Each point is reached from the start by the listed moves, each made once or not at all, plus a little noise. Say if it took an odd or an even number of moves. Then give how often each move was made.

Moves:
(1): [ 2.7  6.5 -2.2 -2.1]
(2): [-0.8 -6.2  3.7 -4.5]
Start: [ 0.1 -1.7 -3.0 -0.5]
Points:
[ 2.3  4.3 -4.8 -2.4] => odd (1, 0)
[ 1.9 -1.4 -1.8 -6.6] => even (1, 1)
[-0.5 -8.0  0.5 -5.4] => odd (0, 1)
[ 0.3 -1.7 -2.8 -0.6] => even (0, 0)

Moves:
(1): [ 2.1  3.6  1.7 -3.2  1.4 -0.7]
(2): [ 0.4  6.5 -3.0  4.8  0.4  1.4]
(3): [-4.2 -0.1 -1.9  0.0  0.6  0.3]
(4): [-2.7 -1.0 -0.9  4.7  2.5 -2.4]
Start: [-4.3 -0.9  4.1  0.3  0.1 -1.0]
Points:
[-10.6   4.5  -1.5  10.0   3.2  -1.8] => odd (0, 1, 1, 1)
[-7.0 -1.4  3.4  5.2  2.4 -3.3] => odd (0, 0, 0, 1)
[-4.3 -0.8  4.0  0.2  0.6 -0.9] => even (0, 0, 0, 0)
[-8.6 -0.9  1.9  0.7  0.5 -0.7] => odd (0, 0, 1, 0)

Moves:
(1): [ 3.7  2.2 -2.2 -0.1  1.3 -1.9  0.9  1.5 -0.5  2.6]
(2): [-0.5 -0.2 -2.6 -0.1  1.2  1.8 -2.5  1.4  1.0 -0.1]
(3): [-0.5 -0.9  0.5  0.6  1.0 -0.1 -0.5 -0.6 -0.3 -4.1]
(4): [-0.9  0.5  0.9 -1.0  1.8 -1.0 -0.2  1.0 -2.6  0.5]
(5): [ 0.6  1.1  2.0 -2.1  0.1  1.1 -0.2  1.4  1.7 -0.6]
(6): [ 0.8 -0.2 -2.2  4.7  4.0  1.8  5.6  0.3 -0.9 -1.7]
(7): [-1.2  3.6 -2.3  1.7  1.6  1.1  0.5 -2.9  1.3 -2.2]
(8): [ 0.2  1.3  0.9  2.0 -1.4 -1.3 -0.5  1.7  0.0  2.1]
(9): [-2.1 -1.4 -3.4  2.4  1.2 -2.3  2.7 -0.3  2.8 -0.3]
Start: [-2.0  2.4  2.0  0.3 -0.6 -2.4 -0.5  2.2 -2.5  1.2]
Points:
[-3.9  6.5 -5.4  8.8  6.2 -0.4  5.2  3.6  3.4 -1.7] => even (0, 1, 0, 0, 1, 1, 1, 1, 1)
[-5.2  6.2 -1.5  8.9  7.8 -3.1  6.6  3.4 -0.2 -5.6] => odd (0, 0, 1, 1, 1, 1, 1, 1, 1)
[-1.9  8.4 -6.4  8.7 10.0 -3.4  5.1  6.2  0.3 -2.7] => odd (1, 1, 1, 1, 1, 1, 1, 1, 1)
[-0.1  6.0 -2.4  6.2  6.3 -5.8  7.4  8.0 -2.0  3.9] => even (1, 0, 0, 1, 1, 1, 0, 1, 1)
[-1.5  7.3 -4.9  6.5 10.3 -3.4  8.0  2.8 -0.7 -4.8] => odd (1, 0, 1, 1, 1, 1, 1, 0, 1)

Moves:
(1): [-5.3 -7.8 -2.0 -1.8 -4.5  1.0  3.0 -2.2 -2.1  0.2  1.0  0.9 -3.4 -2.9
  2.1 -1.3 -1.4]
(2): [ 4.8 -2.5  0.1  0.4  0.1  1.7 -2.2  2.8  2.4  2.4  3.0 -2.9  1.1  2.2
 -2.5  7.0 -0.1]
(3): [ 1.7 -5.6 -2.3  0.0  2.3 -5.6  4.6 -4.0  2.4  3.2  2.2  1.9  5.4  2.3
  0.6 -3.6 -3.3]
(4): [ 5.8  3.1 -4.9  0.1  2.6  3.2  2.5 -3.6  0.1 -4.0  2.3 -4.5  0.5 -2.9
  2.7  4.5  4.0]
(5): [ 2.1  5.6  0.4 -1.9 -1.6 -1.3  2.8  2.2  3.6  0.9  4.8  1.6  1.9 -2.4
  2.3 -1.4 -1.0]
(6): [-0.7  1.9  1.0  3.1 -0.7 -1.5 -0.5  0.4 -2.1 -0.3 -0.7 -1.0  0.6  0.9
  0.1  2.2 -0.3]
(7): [-1.6  1.3 -2.7 -1.5  0.8 -3.1 -1.7 -1.1 -3.2 -1.2  0.2  0.7 -1.1 -0.9
 -0.9 -0.8 -1.1]
(8): [ 5.1  2.3  0.7  1.8 -0.6 -0.7 -4.9  1.0  1.0  2.9 -3.5 -6.5 -1.6  4.6
 -0.9  2.7 -1.1]
(9): [-2.1  1.5 -2.3 -0.4 -1.4  3.2 -4.2  1.3  1.1 -3.4  1.3 -1.3  0.4 -1.5
  1.4  0.6  5.0]
(10): [ 3.1  2.8 -0.9 -1.3  2.4  0.7  3.0  0.3  1.0  0.6  0.5 -2.4 -1.0  2.5
 -0.1  1.5  2.9]
(11): [ 0.4  0.1 -1.6  1.8  0.5 -1.0  0.7 -0.1  1.0  0.8  2.3 -3.3  1.9 -0.3
 -2.3 -0.5  0.8]
(12): [-2.8  4.4  0.2  0.7 -0.5  0.0 -0.4  1.4  1.5  1.7 -0.7  0.7 -0.8 -0.1
 -1.0  1.3 -0.7]
(13): [-0.1 -0.8  1.1  0.7  0.6  0.3 -0.7 -0.5 -1.1 -3.7  0.7 -1.2 -4.0  0.3
  0.2 -1.4 -0.3]
(14): [ 0.4  0.7 -0.3 -1.7  3.0  0.1  4.2 -0.7  0.6 -4.9 -2.1  1.4  0.0 -2.1
  0.5 -0.3  0.1]
Start: [-1.6  3.1  3.7  0.6 -1.7  1.4 -2.9 -2.8  3.9 -1.3  0.4  0.9  1.6  1.4
  0.2 -0.7 -0.9]
Points:
[  9.1   2.5  -3.3   0.1   6.6  -0.2   6.6 -10.7   6.5  -5.2   6.2  -5.3
   2.5   3.8   3.6   0.5   2.7] => even (0, 0, 1, 1, 0, 0, 0, 0, 0, 1, 0, 0, 1, 0)
[  9.4  -2.1  -7.0   1.1   1.0  -1.3   6.2 -11.3   7.4   2.3   5.5 -13.1
   3.4   4.9   2.3   2.8   1.0] => even (1, 0, 1, 1, 0, 0, 0, 1, 0, 1, 1, 0, 0, 0)
[ 13.9   8.2  -4.5   2.6   3.8   4.4  -5.3  -4.5  12.3  -1.5   6.1 -15.5
   1.9   8.8   0.7  11.9   5.6] => even (0, 1, 1, 1, 0, 0, 0, 1, 1, 1, 0, 1, 1, 0)
[  3.8   2.1  -1.9   6.3  -3.6   2.8  -2.8  -8.0   0.5  -5.3   2.4 -14.9
  -4.4   1.1   2.1   5.5   0.8] => even (1, 0, 0, 1, 0, 1, 0, 1, 0, 0, 1, 0, 1, 0)
